Each row of a before or after table is a point. The points were changed in one or more steps. Then noise was added and the rows were shuffled. The steps act on how far a point lies along the listed directions, d1 being the first. Write out the steps. A step turns or swaps two directions, mirrors them in a line or flattens them onto one, adds a multiple of one to another, or multiplies one. Angles are multiples of 10 degrees, from the lower direction toward the higher: turns from -170 to 170, lines from 10 to 170 but not 90. Use the fewest steps. Two steps may share a direction if one is a turn and the other turns, adds or multiplies; they go together, in the order done. Otherwise the lowest direction goes first.

Directions:
(1): -177 97
(2): -97 -177
Before (10 x 2):
7 12

-1 31

-63 36

68 -39

-76 3

-50 40

23 47

58 7

21 16

-78 28
After (10 x 2):
10 -29

-2 -13

60 -22

72 -15

73 21

-14 -21

-76 14

82 2

-3 -52

-54 -27
Steps: turn d1 and d2 by -160 degrees

Directions:
(1): 16 -98 -166 -233 -176 6
(2): -287 72 61 -1 -119 131
(3): -164 27 -235 39 135 -141
(4): 10 -85 -81 -36 183 272
(5): 45 -92 -131 255 -157 70
(6): -105 -302 111 11 37 -81
Before (11 x 6):
-36 -101 -24 4 -15 -114

0 -76 -48 -41 24 -64

-51 -73 21 -9 1 66

-45 -13 -7 21 73 -52

-56 43 -15 11 38 -1

-30 -85 39 -57 2 -23

-8 -22 47 22 9 -4

0 -44 -7 71 -50 65

-37 -48 -28 -9 -31 -90

-50 -14 24 110 -12 11

-9 28 51 40 -40 -2
After (11 x 6):
46 34 9 23 5 80

-19 -16 24 38 86 65

10 14 27 108 38 -11

-29 -20 66 72 17 61

4 56 -27 21 16 -3

-33 22 46 65 97 90

71 -14 -9 -28 -8 29

2 32 -60 -34 31 -28

40 37 61 35 27 -64

32 86 4 -56 57 14

-25 54 50 -55 36 -56
Steps: turn d1 and d6 by 110 degrees; turn d2 and d5 by -160 degrees; turn d3 and d4 by 140 degrees

Directions:
(1): -24 -87 -47 136 -4 -121 265 92 -253 -150 126
(2): 173 -52 -99 -113 -52 160 29 98 -55 234 270
(3): 48 -93 -289 81 -124 -112 -138 -204 -137 88 -94
Before (14 x 11):
10 -33 -81 66 -3 -38 11 -56 -61 20 6

11 57 59 -76 31 99 -43 48 49 101 63

-11 -25 -86 42 -9 -39 -1 -48 -39 -31 -71

10 23 64 -50 40 82 27 91 30 9 44

-20 18 31 13 14 -42 63 19 13 -89 -23

46 -20 -7 -17 5 31 25 60 -25 69 68

40 -17 11 -31 27 58 -28 16 20 35 59

-26 -25 -20 63 22 -61 20 -41 -57 -64 -36

-50 10 -45 13 -5 -40 -6 -53 -20 -41 -56

30 -15 0 -28 15 40 12 62 -1 40 44

53 -25 -80 -25 -21 30 -12 -9 11 67 91

53 43 21 -98 30 93 11 41 50 80 57

-15 -2 -10 42 4 -18 37 -3 -61 -28 27

40 -17 -9 -15 1 66 42 52 -31 35 72
After (14 x 11):
19 4 -14 10 2 29 29 11 -34 23 78

9 -24 -18 6 18 6 -82 -58 19 18 -40

-32 50 -1 -16 3 16 -133 -84 51 65 -99

-40 15 6 -11 27 -8 78 37 -16 -55 28

-26 -27 -21 30 15 -11 108 38 -55 -61 18

25 -27 -55 -7 -24 -4 -58 -32 -10 82 -31

41 19 35 -45 6 37 40 61 36 -6 56

38 -26 -67 -10 -30 46 -61 -37 -8 60 -18

21 -27 -48 -19 -7 15 -62 -21 7 50 -36

-2 -29 -45 66 18 -29 66 -5 -76 -8 47

18 -15 20 18 38 14 87 42 -45 -20 78

8 -40 -96 26 -31 -48 -41 -82 -3 18 -12

14 36 -45 -38 -3 4 -106 -90 59 51 -99

26 28 -13 -55 4 65 -98 -18 46 68 -39
Steps: turn d2 and d3 by 70 degrees; turn d1 and d2 by 70 degrees
